Each row is a point. The points of each table are mixes of a few directions, plus a little noise. Count the directions of each table, and those that both share. Where both have some left over, give the other angles between the two spaces (their principal angles), to ten degrees, smallest first.

First (5 x 2):
[[ -1   4]
 [-27  78]
 [ 16 -45]
 [  2  -7]
 [ 11 -30]]
Second (4 x 2):
[[-18 -14]
 [ -1  -1]
 [-38 -30]
 [ 56  46]]
Directions: first 1, second 1, shared 0; angles 70

First (9 x 6):
[[ 29  -9   0  33  20  23]
 [ 24 -11 -46  17  39 -10]
 [-53   2  -8 -28 -19  -5]
 [  1  14  28 -25 -27 -20]
 [ 52  -3  50  45   2  42]
 [  1  17   6 -41 -22 -52]
 [-19  10   2 -31 -18 -27]
 [-12 -36 -42  72  52  85]
 [-23  15  11 -43 -31 -37]]
Second (6 x 6):
[[-26   7  24 -16 -27   6]
 [-13   3  12  -7 -13   3]
 [-22   5  19 -12 -22   5]
 [-34   8  31 -19 -35   8]
 [  2   0  -2   1   2   0]
 [ 93 -22 -83  55  94 -21]]
Directions: first 3, second 1, shared 1

First (11 x 11):
[[  -7   -6  -32   -5    4   13    8   14   19   56  -26]
 [  -5    8  -16   -6   -2    9    5    9    7    9   -7]
 [   3   29   30   -3  -11   -8   -6   -8  -25  -94   38]
 [  14  -11   54  -37  -45   42   23  -44  -33 -100   28]
 [  -2  -24  -20   10   14   -4   -1    7   19   77  -28]
 [  -1  -17  -14    1    5    5    4    2   12   49  -20]
 [  15  -46   42   27   15  -32  -17  -28   -8   29    2]
 [ -32  121  -75   30   41  -54  -33   86   17  -38   22]
 [   0    8    7   14   10  -21  -12    3   -4  -10   10]
 [   7  -29   12  -25  -24   37   21  -23   -3    3  -10]
 [   7  -32   14   -7   -9   14    9  -20   -1   20  -10]]
Second (8 x 11):
[[-60 -14 -10  21 -32 -16  19   2  18 -32 -32]
 [ 27   4  16   1  23  33 -16   0 -15  22   6]
 [-44  -7  25  25   9  68 -38 -23 -16   7 -48]
 [-77 -13   6  22 -19  28 -21 -25   2 -20 -55]
 [  1   7 -26 -35 -21 -57   6 -16  11 -15  22]
 [ 75   3 -13  -3   7 -48  60  60  15   7  58]
 [ 23  -2  19  21  19  38   1  22 -10  19  -1]
 [ 56  20 -17 -57  11 -44 -12 -21  -6  13  51]]
Directions: first 3, second 3, shared 0; angles 70, 80, 80

First (11 x 18):
[[  34  -24    6   -7   27   35   -3   28    0   42   18   25   -1    7
   -11  -18  -72  -19]
 [ -11   30  -15   -9  -20  -19   21  -25  -31  -53  -36  -18  -20  -15
   -22   23   80    1]
 [ -15   16  -44   -6   22    2   -4   -5  -11  -27  -31   -4  -41   12
   -46  -42   -3  -11]
 [  -3   37  -84  -27   40   16   14   -9  -51  -63  -74   -2  -90   11
  -112  -63   14  -35]
 [  41  -28   36   -4    5   28    4   25    3   51   34   23   27   -6
    20   19  -50   -9]
 [  -8    7  -31   -4   21    5   -5    1   -4  -13  -18    0  -28   12
   -33  -35  -14   -9]
 [   5  -23   78   20  -50  -21    0   -2   31   38   56   -4   79  -21
    98   77   24   32]
 [   4   -6   30    6  -21   -9    4   -3    7   10   17   -3   29  -11
    34   34   18   11]
 [   8  -24   69   17  -39  -14   -1    3   28   40   52    0   69  -17
    85   63    9   26]
 [ -17   -4  -30    6   28    6  -22    8   18    6   -2    3  -19   23
   -18  -53  -47   -3]
 [ -37   18  -16   10  -12  -28   -8  -20    9  -32  -14  -21   -5    3
     6   -5   39   16]]
Second (9 x 18):
[[  4  28  34   5 -15 -75  -9  31 -10  12   6  -6 -55 -28 -43 -18  13  57]
 [-52 -47 -57  36  51  20  -1 -43   7 -51 -18  42  11  34  18 -24 -50 -52]
 [ -7   8  22  16   1 -70 -10  17 -10   5   2   8 -49 -16 -36 -21  -9  44]
 [-11 -16  -4  14  14 -15  -4  -9  -4  -6  -5  16 -11   5  -5 -15 -23   0]
 [ 71   2  68 -28 -41   8  -8  18 -14  74  19 -23   3 -18  -7  31  -1  36]
 [-12  38 -35 -26 -11  44  21   8  19 -30  -2 -32  38   3  29  19  64 -31]
 [ 22 -60  -9   2  17  81  -4 -41   0  21  -4  19  56  30  38  23 -52 -53]
 [ 17  -6 -17 -25  -9  85  13 -15  10   5   1 -15  60  17  44  33  14 -47]
 [-32  53  -2   8  -6 -81   2  35   2 -31   2 -12 -54 -25 -36 -27  45  45]]
Directions: first 3, second 3, shared 0; angles 30, 50, 90

First (9 x 24):
[[  56  -13   -8   34   13    8 -102  -19  -26  -25  -23    5   34  -15
    24  -82    0   14   19  -10  -77  110  -10  -96]
 [ -13   -6   23  -50  -42   10   14   14   18  -65  -20   -3   54   15
     1   27  -95    5  -25   -8   38  -67    3   23]
 [   3  -31   -5   18  -11  -19    4   11   -5   35   12  -21  -38   -3
    -7   22   42    1    0   -1  -15   17    5    6]
 [ -14  -14   -7   14   26   31  -16   21  -29   53   58   18  -22    7
    15    5   74  -28   10   11  -64   -1  -17  -24]
 [  39  -13  -13   33  -19  -57   11  -27   18    2  -56  -31  -33  -16
   -15  -23   -2   38   -5   -7   32   56   32   27]
 [ -31   41    3  -13   49   54  -34    6  -19    6   50   30   29    0
    10   -1   21  -38   31    6  -34   -1  -43  -66]
 [  32   -7  -16   20  -16  -40   52  -22   16   11  -49    1  -37    2
    -3  -34   -2   34  -28    6   38   -7   48   86]
 [ -28   22   13  -38   -6   20   22    7   11  -31    4    9   33    9
    -1   25  -50   -9   -8    0   34  -59   -8   16]
 [ -45   22    6  -19    4   -3   51   10   17   18   24  -11  -20    0
   -23   62    9  -17    7    3   51  -47  -10   30]]
Second (8 x 24):
[[  9  28  50   3   3  69 -57  46  15  20  36 -19  68 -68  -9  74 -18  36
  -30 -58  32 -57  86  -3]
 [-16  -5   3  -6   6 -12  47 -15 -34  51 -33  -7  12  20 -12  -1   2 -11
   42  22  13  -5 -14 -35]
 [ -6  -8 -18 -11   4 -31  58 -36 -25  13 -33  -2 -22  45  -1 -16   0 -10
   37  24   6  11 -36 -18]
 [ 57  11  33  -1   5   8 -26   1  20 -20   6 -48  20 -10 -19  78 -16  57
  -34 -33  56 -50  63  -8]
 [  4 -26  19  23  -4 -25 -30  27  -4  44 -13 -10  17 -16 -29 -15  29 -17
   -5  45 -10   7   1 -24]
 [ 18   4  -4   4  -4   6 -35   8  28 -47  25   2 -13 -11   9   4  -3  13
  -35 -19  -7   3  11  29]
 [  3 -23 -39  14 -11 -40 -27  -2  28 -59  13  29 -58  16  16 -70  23 -27
  -27  31 -54  57 -53  41]
 [-70  18 -45 -24   2  25  69 -29 -28  -2   0  55 -24  26  44 -54 -17 -40
   54 -13 -37  33 -58  19]]
Directions: first 5, second 4, shared 0; angles 50, 50, 70, 70
